Every row gives one point. The ring and each string are closed loops that go straight from each point to the next, and from the last back to the first. Before rounding, they use only three directions, however many columns there are. How many times does the string pass through the ring? Passing back the other way cancels.

Ring:
[[ 1.93  3.60 -1.22 -0.20]
 [-0.05  4.25 -0.45  0.19]
 [-1.80  3.15  1.43  0.16]
 [-1.74  1.77  2.09 -0.06]
 [ 0.19  0.10  1.43 -0.46]
 [ 1.65  0.26  0.48 -0.64]
 [ 2.80  2.17 -0.93 -0.57]]
String, 20 rows:
[[ 0.15  3.49 -2.16  0.73]
 [-0.18  2.28 -0.69  0.36]
 [ 0.10  3.19  0.43 -0.14]
 [-0.29  4.62  1.87 -0.53]
 [-1.67  4.32  2.07 -0.12]
 [-2.48  3.55  2.54  0.00]
 [-3.06  1.78  1.36  0.64]
 [-2.08  1.17  1.12  0.40]
 [-0.77  1.23  0.13  0.29]
 [ 0.37  2.02  1.32 -0.52]
 [ 0.70  1.04  2.92 -1.17]
 [ 1.14 -0.35  2.25 -1.06]
 [ 1.82 -1.28  0.76 -0.76]
 [ 1.35 -0.24 -0.86 -0.07]
 [ 0.93  1.36 -0.38 -0.11]
 [ 1.39  2.32  0.64 -0.64]
 [ 3.04  2.83  0.38 -1.12]
 [ 4.59  3.86 -0.98 -1.19]
 [ 2.92  3.83 -2.53 -0.09]
 [ 0.94  3.21 -2.06  0.43]]
Times through: 3
